Every row gives one point. Each copy is the shape, with its points in the same order, stretched, turned, moved and blurred by noise. Say if it was mirrored as well.
(in the rows, 128 means zero)

Shape:
[[113 185  81]
 [117 203 110]
 [160 140 129]
 [125  74 136]
 [194 120 115]
 [148  53 113]
 [119  70 103]]
Copy 1, 7 rows:
[[118 150  97]
 [134 165 129]
 [177 121 104]
 [137  78 142]
 [194  92  57]
 [157  60  86]
 [123  83 113]]
Copy 1 is: only turned
Copy 2, 7 rows:
[[ 85 141 119]
 [ 71 151 133]
 [136 155 129]
 [174 113 109]
 [157 171 123]
 [183 121  89]
 [173 112  81]]
Copy 2 is: only turned

Shape, 10 rows:
[[ 47  89 123 109 105  84]
 [195 113 122 119 106 119]
 [193 123 104 146  97 130]
 [147 150 136 134 103 146]
 [179 116 119 119 157 156]
 [ 84 122  98 157 139 141]
 [171 122 115 110 249  67]
 [112 130 128 141 107 123]
 [103 121 135 175 113 140]
 [155 148  99 126 120 129]]
Copy 1, 10 rows:
[[103  97  94 186 141  72]
 [ 52 108 112  98 110 146]
 [ 60 124 121  70  99 134]
 [103 124 144 111 110 153]
 [ 61 142 108 108 125 179]
 [109 156 115 125 120 114]
 [ 54 122  11 164 104 172]
 [101 124 127 132 111 120]
 [ 92 155 147 136 101 115]
 [103 118 107  90 112 147]]
Copy 1 is: only turned
Copy 2:
[[187 112  55 129 134 148]
 [ 91 141 153 132 164 102]
 [102 151 154 120 145  80]
 [128 134 172 134 126 123]
 [ 78 113 158 159 124 108]
 [167 118 101 131  81 102]
 [ 37 158  96 150 108 149]
 [151 136 128 134 124 121]
 [174 148 130 143 102 103]
 [101 134 149 111 123 105]]
Copy 2 is: mirrored

Shape:
[[168 190  97 151 116 145 194  75]
 [178 129 166 108 122 158 164 176]
 [139  99  60 129 153  84  86 146]
 [ 91  74 102 111 143 155  95 116]
 [141 182 156 175 114 130 133 118]
 [120 122 172 108  93 134  82 116]
 [163 107  94  71 151 148 109 160]
 [104 147  79 145 134 114 123 158]
 [122  98 170 186  61  98 184  76]
 [137 107 169  88 130 104 179 122]
 [109 123  54  87  71 138 136 119]
 [158 123 158 126 165  71  95 155]]
Copy 1 (12 x 8):
[[126 193 169  90 126  74 154 106]
 [ 72 117 102  62 130  62 129 177]
 [182 138 105 118 110 190 152 105]
 [105 160  91 130 139 164  83  88]
 [ 98 139 211  83 120 124 104 141]
 [ 70 110 162 128  71 126  75 122]
 [131 159  54  96  91 118 148 140]
 [122 158 153  92 143 188 153 136]
 [ 67  71 200 130 165  79  89  68]
 [ 86 124 108 168 143  67 117 155]
 [ 93 159 124 109  88 138 178  83]
 [150 106 133 139 106 142 108 169]]
Copy 1 is: only turned
Copy 2 (12 x 8):
[[185 105 209 189 210 132 155 168]
 [109 191 127 136 128 136  98  80]
 [137 135  85 135 138 120 164 192]
 [121  73  72 119  85 100 152 123]
 [109 141 180  98 218 169 111 147]
 [ 98 126 107  96 132 166 158 105]
 [117 164  58 150 110 102 147 113]
 [132 144 117  95 165 108 134 155]
 [217  77 205 127 144 176 146 139]
 [176 141 116 139 148 157 163  98]
 [176 114 134 134  85  74 196 129]
 [105 177  86 103 206 193 141 150]]
Copy 2 is: mirrored
Copy 3:
[[ 72 112 125 107 180 136  73  85]
 [112 102 123 165  90 137  75 119]
 [116  82 210 125 129 150 196 124]
 [147  83 134 138 149  92 178 106]
 [ 91 163 121 130 149 178 112 116]
 [150 127  92 108 106 149 149 105]
 [131  46 159 157  98 146 141  98]
 [105 128 191 143 148 138 167  92]
 [100 187 105  54 154  77 107 136]
 [165 107 126 107 122 104  86 129]
 [128  90 155  93 138 100 159  27]
 [135 109 167 125 101 184 144 170]]
Copy 3 is: mirrored
Copy 4:
[[151 121 129  99 156 168 206  44]
 [132 151 146  39 177 160 114  97]
 [125 200 113 146 118 103 136 145]
 [ 89 119  83 131  85 104 118 171]
 [159 115 163 133 175 194 141 122]
 [ 95 113 170 153  89 170  92 139]
 [115 162 131  56  97  85 140 112]
 [170 156 105 133 152 134 125 143]
 [ 86 127  99 204 196 246  89  85]
 [111 127 161 118 175 146  84  61]
 [127 155  81 129  64 147 128  79]
 [128 166 202 137 172 127  94 138]]
Copy 4 is: only turned

Shape, 14 rows:
[[104  63 135  85 131 147 176 157 125]
 [196 223 187 105 110 146  65 169 143]
 [137 192 166 132  91 153  83 139 101]
 [111  73 133 151 170 106 112 120 142]
 [151 199 122 135 156 154 126 128  63]
 [122 159 106 168 120 151 144 135 117]
 [105 102  55 150 178 123 182 166 132]
 [ 82 129 128  76 156 115 124 120 136]
 [157 194 161 131 126 138 159 124 100]
 [159 168  98 154 142 183 134  95 122]
 [115 178 218 106 151 185 114 180 107]
 [118  72  98 124 151 107 148 145  86]
 [ 87 105 114 148 143  97 177 141 134]
 [134 199 145 125 100 160  70 154 117]]
Copy 1, 14 rows:
[[ 92 153 138 115 100  86 175 130 113]
 [ 81  93 130 191 207 160  63  82  46]
 [111 101 147 190 146 133 110  65  91]
 [167 161 103 152 101 116 118 165 142]
 [ 82  69 102 165 121 148 150  79 128]
 [129  99 119 139 141 118 162  77 147]
 [107 132  93  80 116 119 172 115 181]
 [106 162 151 149 120 157 157 143 126]
 [ 93  88  98 155 147 144 169  72  91]
 [144  50 121 159 154 132 171 108 152]
 [ 47 166  91 226 164 119 130  86  84]
 [113 126 122 100  62 102 142 121 143]
 [130 157 102 107 109 121 175 107 144]
 [102 100 156 183 167 144  97  72  99]]
Copy 1 is: mirrored
Copy 2 (14 x 9):
[[156 111 203 132  81 110  92 161 132]
 [171  96 190 194 146 152 245  34  86]
 [143 123 177 149 122 120 219  49 117]
 [160 124 112 163 144  57 116 140 131]
 [164  97 124 115 140 126 156  18 106]
 [130 155 130  94 103 138 139  93 110]
 [120 130 108  82 102 113  56 149  88]
 [115  80 155 121 131  96 130 140 125]
 [180 103 138 128  95 178 176  77 130]
 [141 154 137 107 144 138 128  56 146]
 [202  75 225 114 135 132 225  81 109]
 [160 106 109 155  93  69  84 117 118]
 [139 119 110  98  78 118 109 177 117]
 [121 128 179 147 135 112 210  48  93]]
Copy 2 is: mirrored
Copy 3 (14 x 9):
[[175 121 168 137 180 149  96 154 117]
 [122  89 168 118  46  23 134 108 160]
 [ 89  83 160 119  96  82 121  77 131]
 [128 112  97 165 185 108 133 121 158]
 [104 120 149 132  89 164 195 100 180]
 [102 140 140 107 159 102 191  82 130]
 [166 176 137 153 202 130 211 112 138]
 [172  86 117 151 133 156 136 102 105]
 [139 134 145  95 103 142 142 102 169]
 [ 89 162 125 117 128 118 201 134 120]
 [148  23 174  85 100 112 117 105 185]
 [137 142 136 184 184 162 138 125 156]
 [155 129 113 128 191 136 152  79 139]
 [101  86 162 127  87  66 153  87 120]]
Copy 3 is: mirrored

Shape:
[[164 101 169 122 169 127 167  96 146 143 159]
 [149 191  95 137 128 142 119 119  84  75 130]
 [132  59 192 116 130 155 130 110 131 176 141]
 [118  32 211 143 132 118 152  87 161 133 129]
 [121  77 172 175 138 128 120 134 164 167 112]
 [144 198 143 114  64 146 107 103 106 125 131]
 [138 136  65 118 105 132 122 195  75 121 146]
 [145  83 135 109 173 117  77 114 135 158 131]
 [144  58 174 140 109 150 112 104 135 146 180]
 [ 85  76 172 127 160  79 141  97 149 178 178]
 [117  93 189  89 148 116 121 140 179 112 156]
 [177 140 135 141 135 109 109 216  89 165 152]
 [158 162 114  85  89 119 140 131  78 120  93]
 [119 174 150 119 116 179 113 154  39 119 117]
 [137 166  89 117 117 185 133 177 110 160 127]]
Copy 1, 15 rows:
[[149 162 125 120 103 144 150 189 179 166 154]
 [152 121 165 111 185 156 121 181 115 106 109]
 [108 129 113 120  40 154 165 138 166 153 121]
 [127 110  82 148  50 165 180 172 136 167 170]
 [126 147 112 167  70 157 166 117 113 152 159]
 [137 118 106  95 155 105 126 163 137  76  76]
 [100 104 215 112 165 145 149 120 112 144  89]
 [107 189 102  97  75 165 139 162 119 168 134]
 [159 113 105  98  74 151 163 143 130 172  98]
 [143 135  77 100  94 151 170 147 143 176 221]
 [117 141  46 135 119 163 163 160 170 194 144]
 [108 170 181 114 146 152 190  91 134 139  91]
 [ 74 133 175  98 148 113 154 175 140  81  99]
 [ 96  96 179 109 129 193 134 117 156  81  82]
 [ 89 135 191 130 138 142 108 106 152 124  84]]
Copy 1 is: only turned
Copy 2 (15 x 11):
[[153 116  40 185 136  97 123 165 160 123  90]
 [ 88 119 107 172  48 141 168 127  85 184 139]
 [170 154  86 117 201  73 127 146 171 117 114]
 [132 132  71 100 210  76  95 167 150  92 124]
 [150 111 106 121 193 110  96 135 209  89 112]
 [128 142  91 140 132 118 138  81 100 209 128]
 [175 124 174 180  95 133 137 131 117 175 144]
 [128 160 101 189 170 127 159 155 156 118 115]
 [137 158  90 169 183  55 107 132 136 130 136]
 [132 151 100 116 183 115  88 183 166 104  50]
 [139 122 107 159 203  75 140 135 104 122  91]
 [187  88 146 218 140 102 133 131 201 180 116]
 [167 126 104 139 126 149 153 128 110 204 145]
 [120 136 143  82  91 109 196 124 117 195 131]
 [204 119 134 151 103 132 149  94 163 149 105]]
Copy 2 is: only turned
Copy 3, 15 rows:
[[ 94 123 151 177 163  83 138 151  89 154 170]
 [130 162  84  94 131 110 122  86 198 126 140]
 [153 104 178 193 141 137 132 176  82 137 183]
 [139 134 226 177 134 127 167 139  44 136 205]
 [145 108 184 145 123 130 182 156  94 169 154]
 [174 137  83  88  90 134  41  92 167 104 133]
 [120 127  95 122 176 165 157 155 177  94  80]
 [114 130 164 181 106 128 138 161 133 157 144]
 [115 133 173 175 157 177 153 138  80 147 166]
 [114 180 181 173 141 110 131 188  66 136 125]
 [ 49 133 200 126 128 107 126 174  93 128 166]
 [106  97 132 141 200 126 140 180 156 139  63]
 [171 111 111 132 117 116  63 105 178  66 122]
 [195 136 104 106 151 125  93 152 202  97 167]
 [145  83  51 119 145 133 132 175 172 111 114]]
Copy 3 is: mirrored
Copy 4 (15 x 11):
[[ 85  73 153 101 220 120 126 100 128 126 135]
 [136 167 164  55 106 114 145 145 120  69  94]
 [120  36 131 114 232 143  96 102 126 163 182]
 [ 81  52 130 128 227 135 103  84  96 192 164]
 [138  49  85 141 191 112 138  83 117 147 146]
 [170 139 114  64 136 150 177 144 105  97 155]
 [144 130 177 100  92 120 116 135 155  56 170]
 [122  56 145  99 171 145 116 106 170 148 138]
 [113  41 135  89 213  98 110 110 117 171 203]
 [106  48 132 158 203 139 160 118 126 166 159]
 [ 83  53 152  92 143 148 147  95 104 116 171]
 [187  77 175 141 130 115 166  57 143  30 160]
 [146 167 169  94 136 184 122 119 145  82 135]
 [182 122 172  92 132 148 120 135  99  51 114]
 [155 108 113  87 131 117 126 156 141  57 156]]
Copy 4 is: mirrored

Shape (17 x 12):
[[132 106 110 165  82 173 146 135 131 132 147 139]
 [131 180  76 102 125  80 113 151 166  78 144 105]
 [136 170 148 115 138 116 153 151  89 154  91  92]
 [ 97 189 130 127 155  97  82 159 124  81 130 121]
 [118 126 158 136 126 117 135 197 126 199  83 105]
 [142 138 121 109 193 115 132 191 119 136 115 141]
 [ 94  99 154 112 153 103 152 159 111 139 108 107]
 [154 148 103 119 136  99  98  90 184 119 152 153]
 [136 112 170 151 128 161 190 159 137 171  73 129]
 [134 102  68 137 107 166 108 105 150 106  97 135]
 [142 149 126 137 144 100 112 104 189 110 130 178]
 [106 107 126 157 125 152 196 151 148 170  83 155]
 [135 129  74 136  88 113 124 106 132 116 123 182]
 [ 98 154  96 156 171  98 122 167 100 139 105  87]
 [145 102 140 148 112 128 161 165 117 162  85 141]
 [101 132 139 130 119 171 164 125 139 191 131 147]
 [118 119  78 113  98 151 114 126 157 112 100 177]]
Copy 1, 17 rows:
[[206 117 131  73 113 167 133 161 151 139 120 141]
 [ 80 111 143 167 147 146  62 195  70 108 170 147]
 [127  89 117 114 131  88 117  93  74 103 101 165]
 [ 78 114 137 158 137 100 102 167 110  90 167 194]
 [175 103 123  99  99  76 161  98  66 152 136 170]
 [ 95 122 108 125 159  91 127  78  96 139 183 148]
 [100  84 111  94 140  71 139 121  92 157 147 147]
 [ 97 149 151 156 149 150 161 152 126 152 145 143]
 [192  96 128  51 153  96 184  82 108 138  97 141]
 [160 165 125 100 108 154 142 205 127 124 128 111]
 [ 99 147 161 137 158 137 189 137 134 152 152 161]
 [183 109 125  31 148 117 194 102  97 166 121 161]
 [123 144 149  85 102 175 143 160 131 132 140 137]
 [137  88  67 123 124 115 123 135  85 118 165 176]
 [168 107 131  66 120 126 162  98 103 131 128 129]
 [171 139 128  60 129 109 183 105 125 183  82 183]
 [130 188 166  86 106 140 154 185 119 139 135 137]]
Copy 1 is: only turned
Copy 2, 17 rows:
[[ 97 122 130 132 129 110 195 193 152 157 152 105]
 [ 83 160 121 126  95 129  79 127 145 120 107 181]
 [147 160 126 152 120 137 101  73 113 147 148 147]
 [111 167 111 122  88 119  77  87 161  68 139 158]
 [162  97  53 141 134 154 119  95 122 166 151  94]
 [106 172  56 118 100 188  95  80 103  97 159 137]
 [110 104 106 115 113 136  78  93 110 139 180 102]
 [ 81 156 124  98 123 115 155 109  97  82  86 152]
 [160 124  67 132  87 121 157 121 104 165 145  76]
 [103 168 153 137 113 151 136 197 145 110  82  72]
 [ 87 159  94  72  90  99 155  98 107  71  93 121]
 [123 144  63 103 104 103 157 154 135 167 145  60]
 [ 68 169 174  57 143 126 154 155 158 110 108  95]
 [138 173  90 136 127 128  59 112 127 116 155 139]
 [139 117 109 100 114 148 140 129 120 156 148  82]
 [ 95 142  80 140 146 103 197 130 143 164 146  95]
 [ 76 165 129  97 116 152 145 172 170 113  93  64]]
Copy 2 is: only turned
Copy 3:
[[124 141 166  74 133 138 144 113 126 167 124 149]
 [149 150 189 180  97 124 127 163  61  85 109 178]
 [ 93  62 132 132  93 127 150 159 116 131 163 124]
 [141 129 166 198 108 140 139 102 108  96 137 147]
 [ 97  92 126 109 112  94 148 135 109 164 192  77]
 [140  74 158 144  89 106  79 134  96 175 163 132]
 [126 109 103 158 122 147 133 151 146 185 145 122]
 [150 119 132 121 118  99  97 115 106  62  74 164]
 [ 50  82 125 112 134 100 134 129 144 196 190 120]
 [ 90 132 185  74 193 142  90 115 114 113 137 123]
 [130 128 136 151 137  85 104  86 120  89  77 157]
 [ 68  93 151 118 130  99 136 119 137 216 136  94]
 [147 103 168 112 152 109 134 106  77 110  66 135]
 [137 106 192 157 116 122 149 158 148 142 153 100]
 [102  78 142 107 146  95 132 130 115 173 162 120]
 [ 76 104 107  81  78 129 151 111 135 177 118  96]
 [105 126 164 108 162 129  95  89  67 127 113 118]]
Copy 3 is: mirrored
Copy 4, 17 rows:
[[147 164 117 133 179 184 126 114 149 147 176 147]
 [ 86 141 145 174   7 205 124 172  75 163 142 115]
 [161  75 134 116 110 136  92  93 110 146 131 120]
 [106 119 129 173  32 157 100 175 128  98 130 152]
 [206 110 159 141 126 111 154  87 132 126 170 136]
 [134 114 129 145  58 144 176  97 138 120  82 105]
 [154 103 177 127 105 109 145 107 114 103 100 119]
 [120 167  88 149  85 142 163 192  83 162 153  97]
 [215 114 146  90 178 122 137 103 161 154 148 106]
 [ 73 132 124 111 148 191 176 168 141 176 160 134]
 [143 175  96 142  90 121 153 197 115 144 151  85]
 [197 144 164 125 186 121 159  99 176 174 150 103]
 [ 81 167 107 150 143 139 136 130 131 165 171  97]
 [133  72 158 192  97 173 127 128 134 111 126 139]
 [168 123 141 115 167 123 143  89 149 130 156  90]
 [200 162 128 114 176 112 147  95 136 192 152 158]
 [ 76 166 129 117 116 149 173 141 149 188 166 128]]
Copy 4 is: only turned
